Each row is a point. To make a cloud, some directions were put in groups of two or more. Within a group, all points are equally far from the middle, so they leave a hole (a ring in 2 directions, a hollow ball in 3). The other directions are filled evenly. Then the cloud was stretched, turned, moved and blurred a little. How many holes are there, and how many directions does each take, smallest first?

Cloud, 21 rows:
[[ 60  -2  14]
 [ 31  -4 -42]
 [-54  -3  29]
 [-31  45  23]
 [-49 -27  -7]
 [ -7   5 -53]
 [ 30 -21 -36]
 [ 42   6  50]
 [-49 -14  31]
 [ 30  25  53]
 [-22  48  25]
 [-55 -15 -10]
 [-41 -30  31]
 [-34   3  52]
 [-49 -15  32]
 [ 41   3 -36]
 [-59  -5   0]
 [-58  -7  -2]
 [-42  25  35]
 [ -4 -27  57]
 [ 11   8 -52]]
Holes: 1 (3)

Cloud:
[[ 15  -3 -46   5]
 [ -6 -19  53 -15]
 [  3  21  -4  54]
 [ 21  24   5  45]
 [-26  29  38 -25]
 [  5  23  57   7]
 [-40   0 -28   4]
 [ -1 -54  -8 -12]
 [-12  19  60  -5]
 [ 31 -22  11 -41]
 [  7   2 -47  18]
 [ 19 -12   8 -49]
 [ 10 -16   5 -52]
 [ -5 -34  -4 -47]
 [ 38  -4 -15  38]
 [-29 -13  -2 -43]
 [-30  -3  47 -18]
 [-34  15 -18 -19]
 [-43   7   0 -26]
 [  2 -24  46 -32]
 [-18  44  10  27]
 [ 13  23  39  38]
 [  6  -4 -45 -10]
 [-33 -27  18   1]
 [ 49 -11   1  20]
 [ 13 -15   3  54]
 [-19  37   2  38]]
Holes: 1 (4)

Cloud (55 x 6):
[[ 15   2  -7  38  37 -17]
 [ -9   6  34  28  -7 -15]
 [ 35  -9  43  20  16  -2]
 [ 16  39 -11  12   2  29]
 [  6  33  -1  24 -13  -6]
 [-12 -31   8 -19 -10 -12]
 [ 38  17  14 -26  13   1]
 [ -7  24   2 -10  26 -38]
 [-39 -15  10 -17 -15 -22]
 [ 37  -2 -11   9 -15 -26]
 [  1   1  -5 -15 -27   4]
 [-35 -33   6  -1 -10 -14]
 [ 36  -3  20  -6  -1 -34]
 [  3   3  -2  35   4  31]
 [-16  25  35  -2  15 -15]
 [ 23 -28 -11  40 -13   3]
 [-11  28 -26  32  -5   8]
 [ 26  30   1  -4  -4  27]
 [ 37  13 -16 -10   6  -9]
 [ -9  24 -13   5  60 -22]
 [ 16 -22  -6  38  18 -16]
 [-18   5   1  11 -33   7]
 [ 38  -7  20 -31 -24  -6]
 [ 35  33  11  21   1  23]
 [  0  21 -25  45  15  15]
 [  5  28  12 -20   4   3]
 [ -7  29 -36   0  21   2]
 [  4 -47  11 -10  -3  -7]
 [ -4 -37  19  21  12  -7]
 [ 32  -9 -24  22  24  37]
 [ -8  -6  -1  49  14   5]
 [ 14 -14   6  -6  40  -7]
 [ -4 -13  -1  21 -29  17]
 [-16  15   8  50   7  -5]
 [-19  15  27  19  23 -41]
 [-35  27  11  -6   8   5]
 [ 32  12   9 -13 -23 -15]
 [  7 -34   0 -15   3  -3]
 [ 24 -22  22 -17  25   0]
 [ -2  10  -3  14  21  41]
 [-24  31  -2   5  14  26]
 [-31  -3   4   5 -18   8]
 [ 13  40 -24   5   7  14]
 [ 36  15  16  -9   1 -23]
 [  2 -14  35  -2  20   0]
 [  2  32  -7 -18  29 -15]
 [  5  18  17 -15 -10   8]
 [  4  19 -15  42   7 -20]
 [ -5 -16   2  -8  24   1]
 [ 32  -9  -2 -29 -13   4]
 [ 36  -1  46   8  17  -4]
 [  8   7 -13  12  -4  34]
 [ 25   5  -3   3 -39   0]
 [  8  11  34  12 -15 -23]
 [-20 -28  -7  18  21 -19]]
Holes: 1 (4)

Cloud:
[[ -2  15  38 -24 -13  -5 -53 -16]
 [-11   6  25  31 -28  15 -10  30]
 [-26  19 -32  21  19  17  38   1]
 [-22  13 -24   0  12  40 -25 -10]
 [ -8  -2 -18 -33   4 -31 -21  10]
 [-38  -1  27 -12  -8   9  -5  -2]
 [-30  22 -15   4  18  -7  -7  26]
 [-11  17   5 -40  20  -2 -60  -6]
 [  3  24  -1   5  -1  26 -53  18]
 [ -3  -4   8 -11  11  40  -3 -28]
 [ -4 -13 -27  17  11 -18  33 -21]
 [-13  17   8  16 -16 -37  -7  10]
 [  4  19  14 -20  17 -12  14 -10]
 [ -9 -12  28 -18  -4  -7 -49 -32]
 [ 21   8 -24 -18   8 -38 -37  -3]
 [-12   2 -19   1 -25  -9 -36 -24]
 [-33  21 -15 -14 -23   0  -4 -31]
 [-25  29  -7   1  15 -30 -13  22]
 [-26  13 -23 -35 -18  -5  -3 -12]
 [ 15   9  15   4 -15  42 -37  15]
 [ 21  -9 -16  -2 -12  29 -14  -5]
 [-13 -14  32  18  -3  -2 -37  -2]
 [-24   9 -27 -40  14  -9 -30 -32]
 [-24  22 -47  18   0  24  44   1]
 [ 29  17 -13  -1 -28   3 -19  -3]
 [-28  28  20  17  28  17  -7   0]
 [ 19  35 -13  27  14   9 -20   5]
 [-26 -20 -33 -21  -8  -9 -15   1]
 [-11  31   0 -28 -29 -11  -5   6]
 [-40   1  15  17 -23  11  11  10]
 [ 13   1 -19 -25 -23 -10   7   7]
 [-30  36  -8  -3   9 -30  -1 -18]
 [-31  26 -35 -21   8 -17 -10 -27]
 [ -4  20  24 -25  10 -22  -1 -19]
 [  5  37  14  35  -4  26  -8  -5]
 [-18 -31  12   0 -10 -22 -17 -21]
 [-35   6   0   4  27  -5  -1  13]
 [  5 -18  -4   3  -9  35 -20  15]
 [ -7  12   6  -2  25  16  15  19]
 [  5  27  31  39 -12  22 -32  19]
 [ 21   9   7 -20   5  -9  11  18]
 [ -5  18  20   1 -31 -29  -3  14]
 [ 14   9 -45   9  -5  -5  -7 -20]
 [-36   0 -32 -26  27 -26   6 -40]
 [  7  44  -6  -6  34   4   2   6]
 [-25  29   3   4  22 -17 -40 -21]
 [  5 -17  15 -22 -17 -15 -48  -1]
 [-16  38   0   2   2  21 -46   8]
 [-18   9   6  -8 -10  57  -3  -5]
 [ -6  14 -16  15 -33 -22  25  -5]
 [-11  15 -11  -6  27  20  14  16]
 [-21  28  37  -9   1 -15 -27 -16]
 [-19  34 -31  14  -7  -1  42 -19]
 [  6  17   4  46  -1   5  12  19]
 [-26 -18   3   8 -36   1 -10  -1]
 [  2   5   6 -24 -10  16  -2 -38]
 [-10  31  -8  10  12  24 -43   7]
 [ -3  37 -22 -15  22 -30  11  -6]
 [-13  12 -15 -14  19 -46   1  -3]
 [  1  13  -3 -30  21 -10  11 -15]
 [-19  -7  -2  -7  36   0 -54 -20]
 [-17  18  38 -12  -4  39 -21  13]
 [ 17  30  -2  25  -2 -30  16  15]
 [ -7  44 -25  15   3  18  17 -16]
 [-23  22   1  33  20  24 -16 -15]
 [-15  23  -4  17 -24   3 -16  40]
 [ 20  13  -7  20 -32  28  -2  25]
 [-11   6  21  29  -7  20  27  21]
 [ -8  -5 -34 -12 -31  17  38  -9]
 [  4  48  -1  12  33  16 -15   7]
 [-13  44 -16 -16 -14 -13  -8 -15]
 [ 21 -12  18  -8 -16 -19 -20 -17]
 [ 11 -16 -20  -2  22  21 -15 -25]
 [-44  -6   2   9  -5 -21  13 -14]
 [-49  10 -38   9  -6  18  13   7]
 [ 19  -5  19   3  -3   9 -12 -29]
 [ -1  48  44  15  -8  31   3  26]
 [-21 -28 -31  -9  16 -38  -6 -27]
 [  8  28   1   7  31  -4  -6 -27]
 [-12 -16  -6  -6   6  18 -12  26]
 [  0  33  39  12   9  16  15  29]
 [ 10  19  -2   0  29 -21 -18 -37]]
Holes: 3 (2, 2, 3)
